Rows are points. Any point is a mix of the corners, with weights that add up to 1. It lies inside the corners' shape when no weight is negative. Is each point inside? If not, which corners have a negative weight?
(in the rows, 100 means zero)

Corners:
(1): [195 132 126]
(2): [40 122 51]
(3): [120 72 71]
(4): [125 100 172]
Points:
[123 98 148] -> inside
[124 84 90] -> inside
[157 99 161] -> outside (2)
[110 92 94] -> inside

Corners:
(1): [82 100 146 117 194 123 75 60 110 114 109]
(2): [118 99 140 110 87 128 72 93 115 77 124]
(3): [121 118 176 103 100 95 116 42 81 91 131]
(4): [195 192 89 100 87 118 124 24 75 142 54]
(5): [109 94 65 128 80 111 91 125 49 108 111]
(6): [82 147 79 122 135 106 83 128 85 104 110]
(7): [140 103 82 121 117 109 147 141 137 119 144]
(8): [73 88 147 47 143 98 127 69 168 97 126]
(9): [101 101 99 127 94 38 84 122 70 46 18]
(10): [135 106 64 91 91 70 88 124 126 126 119]
(11): [78 100 91 143 106 92 82 89 120 110 100]
(12): [88 84 129 120 108 128 99 145 115 141 131]
Points:
[94 105 127 112 121 109 98 94 106 99 102] -> outside (10)
[145 124 97 104 118 92 95 87 86 101 107] -> outside (8, 11, 12)
[143 107 119 122 86 97 96 99 78 101 90] -> outside (6, 8, 11)
[125 124 65 126 105 136 91 117 103 143 127] -> outside (3, 8, 9)
[102 106 105 103 119 103 99 104 118 110 109] -> outside (3)
[114 109 97 121 108 99 107 103 115 110 110] -> inside

Corners:
(1): [102 122 162 16 89 98 99 100 131 102 128 40 107 135 145 89 63 134 156 108]
(2): [131 86 93 126 110 59 132 82 69 110 70 89 95 97 50 140 43 63 101 91]
(3): [113 95 77 118 121 120 83 84 147 90 132 90 138 98 95 108 127 83 104 124]
(4): [142 129 111 115 106 118 39 66 111 108 86 101 47 64 80 138 116 55 90 103]
(5): [76 97 67 67 90 70 52 88 103 58 96 115 93 87 75 158 138 50 93 74]
(6): [144 35 59 119 114 47 106 60 108 53 107 130 75 85 40 70 39 126 133 96]
(7): [156 83 97 127 70 72 119 55 71 79 88 100 128 126 68 63 96 101 138 63]
(8): [121 85 130 104 51 79 84 68 116 83 129 127 87 83 82 98 101 30 58 70]
(9): [118 98 143 117 91 81 101 63 115 57 92 145 97 87 77 145 116 102 93 150]
(10): [99 148 129 27 63 91 103 163 128 144 119 87 121 77 101 59 100 151 170 111]
(11): [138 113 108 98 113 79 87 87 71 64 103 135 122 56 142 138 115 74 64 71]
(12): [114 96 94 76 133 126 93 87 104 97 46 156 87 85 87 129 112 17 121 123]
(13): [92 104 68 111 71 99 107 77 100 115 119 116 82 151 109 80 88 114 107 123]
(14): [132 121 100 112 73 90 91 102 131 45 60 88 85 88 110 94 124 61 73 138]
(15): [148 78 66 72 85 93 141 31 95 91 80 105 85 81 84 101 85 107 88 121]
(16): [110 94 101 107 63 116 73 57 107 62 55 114 119 99 75 95 67 110 77 92]
(17): [91 69 88 93 68 90 60 104 121 110 76 80 103 55 108 133 131 62 98 127]
(18): [123 61 108 100 113 73 103 116 59 77 82 102 74 112 74 86 118 128 75 89]
(19): [111 129 128 39 75 148 109 168 87 72 149 62 122 101 120 77 52 107 155 122]
(20): [26 149 149 62 94 155 128 121 113 114 122 59 104 60 123 61 99 146 195 73]
(21): [154 106 55 115 61 96 106 87 143 84 79 130 79 123 93 179 114 77 77 52]
Points:
[121 100 129 91 102 104 115 91 95 84 118 99 92 96 100 83 86 89 118 115] -> outside (5, 10, 16, 17, 21)
[118 96 103 96 93 86 91 83 111 89 90 106 95 86 87 114 108 86 99 97] -> outside (13, 19)
[122 91 89 105 95 90 98 77 97 80 94 123 94 95 72 112 94 90 103 87] -> outside (1, 14, 17)
[114 104 106 84 71 92 94 93 106 82 102 99 96 93 102 102 101 106 108 93] -> outside (2, 3, 12)
[117 105 87 91 90 103 93 85 109 92 81 97 104 91 92 112 87 84 116 101] -> outside (8, 9, 18)
